Every row gives one point. Each copy is the shape, with its points in the same order, stretched, turned, moved and blurred by noise. Is it also mirrored, or only turned?

Shape (8 x 2)
[[-17 -32]
 [-19 -16]
 [-26  -8]
 [ 60   1]
 [ -6 -16]
 [ 45  19]
 [ 31 -35]
 [-13 -34]]
Copy 1 (8 x 2)
[[ 34 -21]
 [ 27  -6]
 [ 26   5]
 [-44 -36]
 [ 15 -13]
 [-45 -15]
 [ -1 -52]
 [ 29 -26]]
Copy 1 is: mirrored
Copy 2 (8 x 2)
[[-21 -46]
 [-26 -29]
 [-34 -23]
 [ 37  -4]
 [-13 -28]
 [ 18  19]
 [ 29 -39]
 [-19 -45]]
Copy 2 is: only turned

Shape (8 x 3)
[[-30 -26  33]
 [  9  -7  17]
 [ 26 -60   4]
 [ 37  17  31]
 [ 28  13 -24]
 [  4 -37 -32]
 [-22  13  12]
 [ 25   8 -43]]
Copy 1 (8 x 3)
[[ -6  27 -45]
 [ 14   5  -7]
 [ 51 -21 -40]
 [ 23  24  30]
 [  9 -29  22]
 [ 10 -46 -40]
 [-25  10  -6]
 [ 13 -49  22]]
Copy 1 is: mirrored
Copy 2 (8 x 3)
[[ 37  30  21]
 [  9  -8  21]
 [ 52 -31   6]
 [-25  -9  45]
 [-23 -22 -20]
 [ 32 -25 -35]
 [-10  26   7]
 [-23 -33 -34]]
Copy 2 is: mirrored
Copy 3 (8 x 3)
[[-24  39  42]
 [ 14  21  14]
 [ 15 -28  41]
 [ 53  29  -1]
 [ 24  -7 -31]
 [-16 -29   4]
 [-14  43   0]
 [ 12 -20 -41]]
Copy 3 is: only turned

Shape (7 x 4)
[[-27   2  17 -59]
 [ 46 -33  18 -20]
 [-41  28  -6  -2]
 [-32 -17 -47   4]
 [ -6   0  -6  24]
 [ 25 -10 -26  -2]
 [ -4  10  -9 -12]]
Copy 1 (7 x 4)
[[-15  40  18 -40]
 [ 58  40   0  -2]
 [-29 -20  28 -29]
 [-21  -2 -29  -1]
 [  9 -18   7   0]
 [ 38   5 -21 -14]
 [ 11   4   1 -24]]
Copy 1 is: mirrored
Copy 2 (7 x 4)
[[ -2  25  16 -60]
 [  8 -59   5 -21]
 [ -4  53  -2  -2]
 [ -8  23 -59  -4]
 [-12   6 -16  24]
 [ 22 -21 -30   1]
 [  8  11  -8  -9]]
Copy 2 is: only turned

Shape (13 x 8)
[[  5  16 -28   2 -25 -11  23  22]
 [  1  13 -40   2  -3 -13  -1  14]
 [ -8  20 -39  33  -9 -14   6   1]
 [ -9 -15 -13 -19   8 -14  19  -5]
 [-23   9  10 -11  15   1 -12   3]
 [ 15  47 -20   0 -11  11   4   8]
 [ -3 -37  27 -16   5   0 -15 -20]
 [-10  -4 -35 -14 -21  41  14  -1]
 [  3  -5  22 -18  -2  -8  -9 -44]
 [ -7 -30  15   3  11  18  12 -18]
 [ -5 -31  49   1  -7 -25 -22  -7]
 [-36 -18  37 -14 -15 -11  -1 -29]
 [-10   6 -60   7 -28 -24 -16  15]]
Copy 1 (13 x 8)
[[  6  22 -11 -10 -21   6  51  13]
 [  2  27 -32  -2 -11   8  35   0]
 [  0  15 -31   1 -40  26  15 -15]
 [-26  19 -12   4   8 -10  27  -7]
 [  6  34 -11 -26  15   2   2 -11]
 [ 42  21 -13 -13  -9   7  36 -14]
 [-20   4   3  -7  11 -32 -27  -3]
 [-17 -10   2 -37  -9 -10  56 -10]
 [ -2  18   1  13  -4 -33 -24 -31]
 [-27 -10  10  -6   8  -5 -11 -12]
 [ -5  28   6  -7  -9 -22 -53  18]
 [-19  33  12 -20 -10 -25 -27 -14]
 [-10  26 -52 -18 -44   2  36   7]]
Copy 1 is: only turned
Copy 2 (13 x 8)
[[-10   8  -9  10 -26 -21  29  25]
 [  8  10 -10   1 -23 -26   1  14]
 [ -5  -7 -16  23 -41  -7   0   6]
 [  9   1 -15 -13  13  -2   8   7]
 [ -7   8  18 -10 -10   4 -23   9]
 [-11  35  17  22 -36 -27   9  13]
 [  4 -21  17 -15  32  12   1  -2]
 [-22  22  -5 -21 -24  -5  27 -18]
 [ -3 -17  11   4  36  -8  -9 -13]
 [ -2  -8   7  -8  15  28  11  -6]
 [ -5 -35  30  -7  23  -2  -6  26]
 [-33 -22   3 -15  36   5 -10   1]
 [  2 -15 -20  -7 -36 -34   1   5]]
Copy 2 is: only turned
